Each row is a point. The points of each table are mixes of a few directions, plus a little noise. How many directions does each table use, and how many do they share? Where both have some left over, give the other angles between the two spaces (their principal angles), to ten degrees, smallest first.

First (5 x 3):
[[ 23  33 -47]
 [-19 -28  40]
 [-24 -36  53]
 [ 37  55 -80]
 [-16 -24  34]]
Second:
[[ 29  42 -62]
 [ -2  -4   3]
 [-11 -16  24]
 [-45 -65  95]
 [ 29  43 -64]
 [  0   0   1]]
Directions: first 1, second 1, shared 1

First:
[[ 11  26  39  -1  16 -30]
 [-30 -95  14   6  53  19]
 [-17 -46 -17   3   9  23]
 [  2   6  -3  -1  -4   0]
 [ 28  86 -12  -5 -47 -17]
 [ -9 -36  39   2  45 -13]
 [ 27  88 -21  -5 -54 -14]
 [-18 -56  -4   3  23  18]
 [  7  27 -35  -1 -37  12]]
Second:
[[  0  -3   3   0   3   0]
 [  9  37 -40  -3 -45  13]
 [ -4 -16  17   1  20  -6]
 [-17 -69  75   4  85 -23]
 [ 12  51 -55  -3 -63  17]
 [  8  33 -36  -2 -41  12]
 [ -8 -34  37   2  43 -11]]
Directions: first 2, second 1, shared 1

First (10 x 11):
[[ -2  14   5  24  20  54 -12   3  27 -37  -4]
 [  5 -23  -3 -11 -20 -45  63  -1 -12  69 -39]
 [ 34  -1 -23 -20  94  47 -95  26  17 -50  32]
 [-13  -5  -8   7 -17  -6 -19 -38  40 -35   5]
 [  6  28  11   8  -3   8   4  15 -22  -4  -5]
 [-21   3  18   3 -62 -41  58  -4 -40  43  -5]
 [ 30  35 -20 -11  24 -16 -78 -18  18 -62   9]
 [-18 -55   2 -13 -14 -20  63   8 -14  76  -5]
 [ -9   4  18  22 -25   9  74  11 -11  43 -42]
 [-11   1  -1  -8   4  10 -56  -3  -5 -42  53]]
Second, 9 rows:
[[ -6 -13  -3  -6  -6  -9   1  -4   1   7   8]
 [ 15  14 -13 -41   5 -52 -87   1 -41 -33  65]
 [-21 -38   1   5 -12   3  40 -11  21  28  -9]
 [-30 -69 -13 -39 -26 -55 -11 -25  -3  28  56]
 [ 13  25   1   3  10   4 -20   9  -9 -19  -1]
 [ 26  56  12  32  20  47  11  22   4 -23 -48]
 [-20 -26  12  37  -8  46  89  -5  42  37 -59]
 [-21 -46  -9 -25 -18 -35  -8 -17  -3  19  37]
 [ 45  94  13  36  35  51 -16  32 -10 -48 -49]]
Directions: first 5, second 2, shared 2

First (8 x 18):
[[-73  49  15  16 -69  37  95  21 -29  -7  -2   3  16 -14  10  65  42  24]
 [ 19   0  -7  -4  17  -3 -20  -1  -5  -5   1  -2  -8   1  -6 -13  -8 -14]
 [ 26 -23  -4  -6  25 -16 -36  -9  16   5  -1  -1  -3   6  -2 -25 -16  -6]
 [ 19 -19  -1  -4  17 -10 -24  -9  13   7  -1   1  -2   3   0 -20 -14  -1]
 [ 29  10  -8  -9  15  12 -10  -6 -21  -5  -4   6 -18  -6  -8 -18 -19 -21]
 [  5 -20  13  -6  -7  11  16 -20  10  20 -14  19   1  -8   9 -16 -25  18]
 [ 31 -30  -4  -7  29 -19 -42 -14  21   9   0   1  -5   7  -3 -32 -22  -4]
 [-55  35  -5  20 -28 -13  22  37  -7 -24  21 -29  20  11  -1  58  63   3]]
Second:
[[ 15  38 -21  38 -21   6  13 -11  -6   4 -14  -9  -1  -5  18  -6  20 -18]
 [  9  38   7   4 -30   5  10 -24  16  10 -30 -13  22  -2  15  -9  21  28]
 [-25 -34   0 -44  -8   9   8 -18 -26  -7  -1  13   9  11  -9  15 -20 -10]
 [-15  12  -2  -5  -4   3  31  28 -21 -21  32  16 -16  -7 -20  24  -3 -19]
 [ 22  45 -16  35 -26  20  17 -25  -8  14 -34  -8   1 -11  27 -16  17  -6]
 [  8 -17  12 -41  40  -7 -36  21  -9 -19  19  -3 -12   5 -31  -2 -16   1]
 [-26 -65  24 -30  27 -52 -44  18  55   0  29 -10  25  25 -15  10   0  36]
 [  8   4   0  43 -11  21  22  -8   5  24 -17   8 -10 -17  26 -14  -6   3]
 [ 27  48 -39  66 -23  -1   2 -18  -3   7 -22 -18  -1  -2  32 -12  35 -34]
 [ -9 -36  -1 -30  28  18   0  17 -40 -14  22  23 -27  -4 -23   9 -38 -29]
 [-10 -33  38 -39  26 -22 -24  20  38   1  17  -2  10   3 -21  -1 -11  49]]
Directions: first 3, second 6, shared 2; angles 30

First, 11 rows:
[[ 12  26  20  11  36 -24  39 -29 -38  -2 -11  18   7 -22  -3 -44 -26  33
  -24 -18  -5  -8 -24   7]
 [ 15  18  19   7  29 -21  33 -28 -33   0 -10  16   8 -14  -1 -37 -19  29
  -22 -19  -3 -10 -25   6]
 [  6  -6  12  -4   1  -1   5  -8  -7   8   1   6   7  -1   8 -10   7  10
   -2 -10  -3  -2 -18  -3]
 [-38  17   8  16  11   4  15  25  -9   0  12   4  -4 -39   9 -19  -5   6
   15  15 -18  26  -3 -18]
 [-40  14  13  15  11   5  16  25 -11   3  14   5  -1 -42  14 -23  -1   9
   17  12 -21  28 -10 -21]
 [  2 -20   7 -10 -16   9 -11   3   8  12   6  -1   6   8  12   6  21  -2
    9  -6  -1   1 -14  -8]
 [-37 -25   0  -6 -32  30 -28  44  28  14  24 -11  -1  -7  22  23  37 -20
   39  18 -12  27   0 -27]
 [-21 -11 -32  -2 -29  22 -37  36  39 -10   9 -23 -15  16  -8  48  10 -40
   24  30   6  12  45  -2]
 [ 60 -11 -15 -18  -5 -14 -13 -44   6  -8 -24  -3   2  54 -23  22  -9  -6
  -32 -21  29 -42  12  34]
 [ 58 -12   4 -17   2 -17   1 -50  -8   2 -21   7  11  40 -10   0  -3  12
  -32 -32  20 -39 -15  25]
 [-18  11 -35   8  -8   8 -20  26  25 -20   1 -19 -20   6 -21  35 -14 -32
    9  31   8   8  53   8]]
Second, 10 rows:
[[ 17  -7   7  -5   1 -29   3 -18 -20  -4 -12   5  22  -1  23 -19   5   7
  -17 -19  11 -19  -4  27]
 [-31  30  -1  20  21   9  20  18  -5  -5   8   2 -18 -31 -16 -11 -23   6
    9  20 -17  24   6 -20]
 [ 25   4  19  -2  18 -28  22 -33 -31   1 -14  15  18  -4  12 -34  -7  25
  -25 -27   5 -20 -24  18]
 [ 21 -19  -3 -15 -17  30 -17  -7  28  15   5  -5 -13  37 -22  32  12  -6
    6  -2   1  -4 -12 -19]
 [-22 -56  28 -20 -43 -21 -28  25  -9  18  12   1  53 -21  95 -22  72  -6
   23 -21   1   2 -26  13]
 [  1 -19  -3 -10 -19   0 -18   7  10   2   2  -6   8  10  15  12  19 -12
    6  -2   6  -4   5   6]
 [-11 -18  13  -5 -13 -13  -6  10  -9   5   4   2  23 -15  40 -15  25   0
    7  -8   0   2 -10   7]
 [ 31  14 -32  -2   5  20  -9 -18  28 -11 -11 -11 -34  46 -63  44 -32 -15
  -14  12  13 -14  31   1]
 [-18  33 -11  17  20  37  15  12  17   0  11  -2 -41  -5 -54  16 -33   2
   12  28 -19  25   6 -38]
 [-13  38 -16  21  26  -5  18   4  -7 -20  -5  -2 -19 -16 -29  -4 -39  -1
   -8  19  -2   7  29   4]]
Directions: first 3, second 4, shared 3

First, 8 rows:
[[ 10 -10  10 -33  19 -31  32  -5  -9  11 -11   9   3  -1  30 -10 -22  18
   -7 -18  57 -77  -8  -3  10   8  33   2  20   6  35  15]
 [ -1 -16 -29 -47  21 -18  43  12 -10 -30  46 -12  37  17  25   0  28  -5
  -37 -72   8 -10 -12  38  20  15  15 -19  35  14 -45  25]
 [-19   7  21  44  -6  18 -35 -29   1  31 -34  36 -13   2 -24   3 -12   7
   21  72 -14  36  16 -26 -51 -21 -19  14  -8 -10  21 -10]
 [-18  -4  -2 -11 -10  -5   9 -19  10  -5  -7  13 -39  43  30  23   8  -8
    8  40 -18  72  45 -30 -13   6 -37  17  37 -10 -27 -12]
 [  2  14   8  56  14  22 -42  -4  -9  24   1  -9  21 -18 -33 -17 -17  11
   -3 -12  -6 -36  -2  15 -17 -18  17 -15 -50  10  49  -2]
 [ -4  -9  10 -22 -20 -19   6 -32  -5  -4  19  28 -20   7 -28   4  -7   4
    4  61 -32  60  -4 -24  14  14 -11  18  28  -9 -13 -31]
 [ 33  16  -9  14  -6  16 -14  55  13 -16   3 -70  -2 -33   6 -10  -4 -10
    3 -75  11 -68 -13  22  53   5  15 -17 -62   5  23   0]
 [ -5   1  -7  -2 -13  17   0  22  11 -12 -15   2  14 -17  -7   8  26 -18
   11   4  -7  23 -23  10 -17 -11 -13   2  -1  -9 -42  14]]
Second:
[[-30 -15 -28  33  27   1 -20  29   2  26 -50  19 -52  16  95  45  -4  22
   38  40  69   6 -26 -40 -65 -14  17   9  13 -16  26  32]
 [-27  -7 -30  11 -31  19  -4  35  29  -6 -39   0 -37  -4  46  35  44 -20
   41  42  14  72 -34 -31 -18 -12 -30  23  22 -37 -51  -8]
 [ -3  -1  -7   3 -38  -3  11  29  42   0  -3 -21  16 -34 -36 -19  37 -27
   21 -14  -4   6 -62   6  56  -3 -11  14   9 -37 -41 -39]
 [ 15  11  22  -8  33  -5   6 -20 -11 -14  40   0  42  31 -52 -20 -17  -5
  -42 -50 -52  -9  63  45  -6   8  -8 -28  -8  35 -13  30]
 [ 10   1   8  -3  -5 -11   5  -3   2   7  10  -8  16 -19 -26 -21  -6   2
   -4 -16   5 -36 -21   8  33   3  15   0  -6  -2  17 -18]
 [ 18   4  13 -21 -19  -2   6 -27 -20  -4  15  -4   6 -21 -20 -18 -15   8
  -14   6  -5 -24   3  -4  31   8  11   4 -14  11  30 -27]
 [ 15   4  19  -3  39 -11  -3 -29 -32   5  23   9  16  20 -10 -12 -41  23
  -32 -23  -4 -46  45  17 -17   7  23 -21 -15  37  45  27]
 [  2   4   2 -13  -7  11   0 -14 -12 -16   5   4  -6  10   3   9   1  -3
   -9  14 -22  31  32  -3 -13   3 -16   0  -1  11 -12   4]]
Directions: first 6, second 4, shared 1; angles 30, 40, 50
